Each row is a point. Each table stands for the endless flat space through its points: a line for two points, a plane for three, and so on. The two share one point or none. Which?
In the rows, zero is written as 128.

First, 2 rows:
[[ 94 110 115]
 [103  86 133]]
Second (2 x 3):
[[ 91  67  97]
 [109 121 157]]
They share: [100  94 127]

First, 4 rows:
[[147 127 133  94 137  85]
 [129 152 127 155 176  94]
 [147 123 115  78 143 103]
 [141 142 114 129 161  95]]
Second:
[[177 159 100 124 167  89]
 [129 105 154 116 151 123]
 [116 121 145 115 156 108]]
They share: [135 138 127 118 161  98]

First:
[[112 144 148 119 137 144 163 159]
 [ 92 172 120 151 169 108 151 135]]
Second (7 x 8):
[[ 69 161 146 137 196 135 169 116]
 [ 88 123 170 133 166  82 161 127]
 [ 84 127 142 179 174 128 161 114]
 [102 115 166 133 182 123 139 115]
 [ 89 149 123 159 162 141 193 132]
 [ 80 137 174 111 182  96 167 110]
 [119 151 161  65 136 116 155 138]]
They share: no point

First (6 x 11):
[[104  61 110 107 162 113 114  88 149  89  75]
 [118  88 123 135 130  88 123  72 150  70  84]
 [109  87 108 130 173 104 112  83 129  87 105]
 [114  93  59 191 113  83 140 107 151 130  80]
 [129  71 106 198  65  54 149  91 143  79  65]
 [107  80  77 199 105  62 143  99 138 111  95]]
Second, 3 rows:
[[104  87  78 155 154 101 132 108 120  85 111]
 [104  91 118 147 170  93 104  80 128  97 115]
 [102  86 106 155 161  92 110 100 119  86 120]]
They share: no point

First (5 x 14):
[[138  87 139 158 162 128 160 151 103 165  88 107  87  87]
 [131  93 146 171 181 136 160 160 101 162  77  90  86  75]
 [107  99 114 107 133 102 164 140 125 178 131 108  78  99]
 [150  95 171 206 196 146 152 165  81 157  52  79  93  71]
 [158 141 131 179 136 125 158 131 114 126  94 118 164 134]]
Second:
[[133  96 115 149 137 126 163 131 114 165 100 109 109 103]
 [125  98 107 153 136 135 160 127 117 164  91 115 115 110]]
They share: no point

First, 7 rows:
[[181 139 136 136 134 131 114  63  64  89 182 133 119  77 120 162 109 143]
 [154 142 177 103 157  84 122  59 109 110 159 111 157  93 127 158 130 115]
 [149  88 133 133 147 144 119  84  93  92 154 103 156  80 147 161 100 138]
 [138 119 181  63  85  85 105 143 170 165  94 118 146 136 143  84 142  91]
 [165 153 162 114 148  93 134  56  91  93 165 126 146  79 111 164 114 124]
 [156 123 134  96 104 181  51 102  96 147 137 139  92 116 148 113 135 172]
 [143 148 174  92 100 107  66 125 117 139 133 124 109 132 131 136 132 104]]
Second, 5 rows:
[[156 118 114 148 126  94 115 126 109 125 161 108 145 128 100 120 133 154]
 [140 150 142 120 108 113 102 125 110 138 166  96 121 130 114 114 127 124]
 [158 113 129 124 135 102  88  95 118 106  98 169 160  87  96 141 107 147]
 [182 115 201  76  65 117 116 127  90  85 134 136  89 100 176 190 105  65]
 [118 175 161  84 117 135  60  87 122 139 106 146 127  90 108 116  97 113]]
They share: [152 136 156 106 104 114  98 115 108 118 137 127 122 109 125 139 114 113]

First:
[[107 140 146 118 129 116 106 129 111 142 136 151 138 154 125 121 118 140
  141 176 110 164 129  92]
 [ 75 136 146 148 157 146 118 125  77 166 100 171 162 144 125 117 134 152
  153 166  80 138 141 100]
 [103 134 149 124 133 121 111 123 102 144 131 157 147 147 123 124 119 146
  140 170 103 158 134  93]]
Second:
[[107 149 186 163 114 124 126 176  55  94  92 138 126 135 116  87  82 141
  130 150  95 191 144 123]
 [109 148 196 165 127 108  81 132  42 159 145 140 196 125 152  83  99 182
  111 173  84 191 126 114]
 [111 156 168 141 122 118 128 156  72 141  83 174 114 128 133 121 108 162
  153 159  70 166 160 101]
 [ 94 121 138 124 148 133 113 102 122 139 154 170 187 150  93 115 114 134
  145 145 112 140  96  83]
 [120 115 170 109 132 109 120  92  85 172 146 134 176 162 128 110 138 152
  115 155  98 138 150 118]
 [ 78 106 120 116 147 141 122  97 107 152 112 175 126 133 133 188 148 157
  146 199 101 137 181  75]]
They share: [ 99 128 152 130 137 126 116 117  93 146 126 163 156 140 121 127 120 152
 139 164  96 152 139  94]
